Every row gives one point. Each copy is the shape, with its points in the same order, turned, moved and blurred by noise. Say if it was mirrored as well.

Shape (6 x 2)
[[50, 61],
[-35, 3],
[-3, -12],
[-52, 23],
[38, 0],
[17, 15]]
Copy 1 (6 x 2)
[[-8, 85],
[-24, -10],
[2, -9],
[-49, -17],
[25, 46],
[6, 38]]
Copy 1 is: only turned
Copy 2 (6 x 2)
[[84, 5],
[-8, -33],
[-3, 0],
[-3, -60],
[24, 28],
[30, -5]]
Copy 2 is: mirrored

Shape (7 x 3)
[[41, -29, 16],
[15, 21, -26],
[32, -23, 16],
[-75, 2, 23],
[28, 35, -5],
[-68, -36, 17],
[46, -11, 32]]
Copy 1 (7 x 3)
[[-42, -5, -28],
[7, -51, -4],
[-30, -1, -22],
[68, 38, -3],
[-8, -42, 21],
[56, 44, -44],
[-47, 1, 1]]
Copy 1 is: only turned
Copy 2 (7 x 3)
[[17, -19, 3],
[-13, 42, 17],
[8, -15, -2],
[-86, 10, -51],
[-21, 24, 37],
[-55, -1, -75],
[8, -30, 23]]
Copy 2 is: only turned

Shape (8 x 3)
[[5, 25, 56],
[-21, 24, 26],
[72, -37, 29],
[-14, -13, -11],
[-12, 59, 60],
[-15, 26, 27],
[29, -9, -16],
[44, -9, -15]]
Copy 1 (8 x 3)
[[52, 26, 36],
[20, 8, 38],
[69, 70, -38],
[-10, 14, -5],
[57, 1, 67],
[29, 2, 37],
[25, 11, -33],
[37, 19, -41]]
Copy 1 is: mirrored
Copy 2 (8 x 3)
[[-4, -58, -1],
[-19, -30, -19],
[60, -16, 59],
[7, 21, -13],
[-34, -74, -11],
[-19, -30, -13],
[8, 16, 33],
[13, 16, 45]]
Copy 2 is: only turned

Shape (7 x 4)
[[12, 33, -41, -32],
[11, 7, 65, -13],
[2, -24, 22, 40],
[14, -1, 8, 2],
[-14, 9, -41, -46],
[7, -12, -26, 37],
[-89, 37, 17, 15]]
Copy 1 (7 x 4)
[[4, 3, 43, -26],
[23, -71, -31, 3],
[-5, -8, -48, 31],
[8, -14, -20, -3],
[26, 13, 51, -4],
[-17, 24, -23, 10],
[-39, -50, 35, 71]]
Copy 1 is: mirrored
Copy 2 (7 x 4)
[[44, 34, -26, 15],
[-62, 24, -45, 16],
[-44, -9, 14, -17],
[-17, 14, -10, 10],
[49, -1, -47, 5],
[4, -5, 26, -12],
[-13, 14, -59, -95]]
Copy 2 is: mirrored
Copy 3 (7 x 4)
[[38, 8, 30, -6],
[-26, 54, -33, 31],
[-45, -16, -20, -6],
[-19, 4, -21, -4],
[49, -15, 14, 14],
[-24, -35, 8, -21],
[-44, -26, 51, 84]]
Copy 3 is: only turned
Copy 4 (7 x 4)
[[2, 38, -13, -21],
[46, -64, -22, -5],
[-24, -62, -11, 22],
[6, -27, -19, 4],
[-17, 27, -1, -46],
[-44, -25, -15, 27],
[3, -38, 88, -12]]
Copy 4 is: only turned

Shape (11 x 6)
[[-12, 5, 16, 25, -8, 32],
[-18, 37, -4, 41, 9, -20],
[-2, 13, 2, 49, 82, 3],
[-38, 24, 5, 19, 7, 7],
[50, 40, -17, -2, 12, 49],
[-3, 2, -40, 29, -8, 1],
[-23, -12, -4, -22, 10, 19],
[1, -10, -21, 8, 10, 16],
[17, -10, 21, -5, -36, 34],
[-29, -16, -33, -12, -90, -46],
[28, -10, 23, 30, 9, -48]]
Copy 1 (11 x 6)
[[3, -17, 9, -3, -3, 28],
[12, -53, -3, -17, 18, -24],
[82, -53, -26, -3, 20, 3],
[1, -38, -9, -33, 10, 8],
[9, -10, 3, 45, 65, 29],
[-4, -21, -23, 19, -3, -20],
[5, 18, -29, -22, 7, 25],
[12, 0, -21, 13, 8, 6],
[-9, 22, 31, 9, 0, 27],
[-73, 28, 1, -25, -20, -57],
[52, 2, 28, -10, 3, -48]]
Copy 1 is: only turned
Copy 2 (11 x 6)
[[6, 5, -21, -35, -29, 19],
[-39, 22, -23, -23, 21, 22],
[0, 55, 41, -45, 25, 33],
[-12, 31, -37, -17, -4, 32],
[58, 3, -16, -32, 11, -39],
[5, -21, -15, -13, 26, 29],
[26, 12, -18, 13, -21, 30],
[17, -6, -4, -7, 0, 25],
[16, -22, -22, -15, -50, -12],
[-38, -67, -71, 59, -3, 27],
[-47, 3, 31, 6, -6, -6]]
Copy 2 is: mirrored
Copy 3 (11 x 6)
[[9, -15, -24, 22, -19, -20],
[-6, -14, 21, 0, -3, -51],
[-32, -81, 1, -29, -7, -26],
[3, -7, -11, 5, 2, -47],
[44, -38, 17, -2, -26, 31],
[-8, -13, 22, 32, 19, -4],
[13, -5, -33, -2, 30, 3],
[0, -22, -4, 12, 14, 9],
[16, 24, -32, 23, -21, 22],
[-9, 95, 21, 39, 44, -18],
[-56, 10, 14, -20, -26, -1]]
Copy 3 is: mirrored

Shape (11 x 8)
[[17, -1, 23, -7, -25, -24, -39, -17],
[9, -95, -2, 10, 6, 20, 12, 23],
[2, -56, 24, -2, 41, 19, 7, 59],
[-26, 4, 12, -42, -33, -45, -20, 13],
[21, 3, 16, -49, -42, -25, -19, -25],
[-4, 24, 21, -26, -57, -47, 7, 16],
[27, -57, 25, 11, 25, 11, 30, 21],
[7, -22, -33, -1, 8, 20, 9, 36],
[35, -14, -11, -38, -17, -53, -14, 10],
[-25, -5, -44, 5, 26, -36, 15, -40],
[-4, -21, -32, -35, 23, -2, 22, -26]]
Copy 1 (11 x 8)
[[-37, -26, -19, -32, 15, -12, 27, 8],
[-19, -17, 73, -30, -24, -39, -35, -40],
[-16, -4, 71, -14, -46, -12, -44, 21],
[-27, -26, -15, -63, 30, 38, -14, 16],
[-19, -21, -40, -55, 5, -1, 11, -6],
[9, -59, -26, -59, 23, 31, 15, 10],
[2, -19, 51, -20, -29, -47, -27, 0],
[6, 4, 51, -16, -15, 18, -3, -35],
[-14, -3, 3, -84, 16, 2, 30, 5],
[25, 41, 3, -23, 69, -9, -24, -7],
[22, 27, -5, -38, 3, -9, -32, -29]]
Copy 1 is: mirrored
Copy 2 (11 x 8)
[[-18, -4, 29, 5, 17, 15, -48, 28],
[23, 6, -3, -63, 57, -17, -16, -51],
[18, 18, -5, -46, 14, 27, -13, -77],
[-19, 27, -6, 41, 27, 9, -70, 3],
[-34, 16, -3, 3, 34, 23, -60, 47],
[-17, 26, -22, 25, -8, -1, -79, 30],
[26, 24, -6, -61, 15, 8, -4, -31],
[-24, 6, -21, -25, 14, -17, 1, -42],
[-51, 51, 15, -14, 21, 0, -57, 8],
[-6, 46, 16, 32, 37, -37, 29, 12],
[-19, 43, -18, -1, 52, -5, 22, 6]]
Copy 2 is: only turned
Copy 3 (11 x 8)
[[-36, 51, 19, -39, 5, -8, -20, 9],
[43, 37, -57, -43, 0, -27, 15, 64],
[-1, 14, -68, -8, 23, -32, 38, 51],
[-46, 23, -11, -39, 19, 45, -24, 4],
[-25, 60, 10, -18, -4, 24, -42, -4],
[-53, 17, -5, -25, 11, 27, -65, 18],
[24, 28, -39, -1, 20, -42, 6, 60],
[14, -9, -50, -25, -16, -26, 1, 14],
[-10, 46, -24, -33, 32, 0, -43, -20],
[43, -21, 30, -38, 27, 13, -5, -4],
[46, 9, -6, -4, 2, 20, -1, -4]]
Copy 3 is: mirrored

Shape (13 x 8)
[[-20, -63, 14, -23, 50, -18, -34, -13],
[-8, -54, -50, 5, 2, -29, 11, 31],
[-28, 29, -41, -20, -60, 23, 45, -47],
[-45, 19, -20, 33, 27, -72, -32, -44],
[-24, -22, 33, -31, 9, -15, -40, 35],
[-44, -43, 0, -3, -10, 27, -21, 50],
[18, -18, 1, -39, -68, 2, -36, -23],
[5, 15, 17, -61, -8, 31, 29, 41],
[45, -54, -60, 9, 19, 22, 37, -3],
[52, -11, -7, 57, -20, -39, -11, -13],
[73, -30, -4, 22, 20, -22, 9, 3],
[43, -54, 16, -40, -50, 31, 36, -44],
[58, 6, -46, 15, 4, 7, 17, -41]]
Copy 1 (13 x 8)
[[-1, -19, 4, -55, 17, -18, 51, -52],
[-18, 14, 17, -15, -8, 62, 50, 3],
[-13, 14, -44, 0, 17, 3, -35, 85],
[-14, -84, -53, -1, 38, 37, 33, -12],
[52, -20, 33, -17, 28, -12, 51, -18],
[55, 40, 11, -33, 22, 31, 44, -1],
[7, -16, 53, -22, 33, -4, -41, 29],
[56, 27, 15, 16, -26, -34, 16, 30],
[-34, 49, 3, -13, -58, 37, -10, -18],
[-23, -23, 22, 43, 17, 56, -24, -45],
[-21, -1, 30, 32, -25, 19, -10, -58],
[-41, 49, 40, -7, 11, -39, -43, 13],
[-27, -7, -14, 12, -37, 26, -51, -10]]
Copy 1 is: only turned
Copy 2 (13 x 8)
[[26, -64, -16, -7, -28, 6, 35, 60],
[-4, 3, 42, 5, 30, 21, 47, 22],
[-38, 35, -7, 66, 11, 14, -77, 11],
[28, 1, -38, -48, 30, 37, -23, 86],
[39, -23, 6, -28, -52, 20, 7, 7],
[6, 12, 57, -8, -56, -8, 18, 23],
[22, -46, 22, 16, 6, -7, -57, -27],
[-35, 8, 0, 27, -64, 23, 10, -36],
[-60, -20, 18, 24, 41, -35, 47, 12],
[7, 9, -25, -43, 71, -27, -5, -11],
[-20, -19, -26, -21, 36, -15, 48, -28],
[2, -35, -6, 83, 14, -38, -5, -46],
[-59, -3, -33, 1, 53, -35, -15, -3]]
Copy 2 is: only turned
Copy 3 (13 x 8)
[[2, -24, 23, 21, -7, 45, -39, -45],
[-33, 8, 49, -48, -20, 34, 7, -7],
[-86, 38, -21, 6, 46, -31, 43, 14],
[-9, -45, -31, -5, -26, 7, 60, -63],
[29, 11, 39, 28, -21, -9, -22, -19],
[0, 32, 27, -26, -17, -19, -49, -5],
[-6, 80, 7, 37, 23, 18, 26, -11],
[-12, 14, 53, 33, 26, -32, -11, 56],
[-48, 2, 21, -43, 27, 75, -4, 44],
[3, 21, -23, -9, -41, 64, 58, 24],
[0, -3, 16, 3, -19, 84, 27, 48],
[-64, 67, 5, 55, 27, 56, -11, 37],
[-28, 0, -20, -11, 38, 62, 50, 41]]
Copy 3 is: only turned
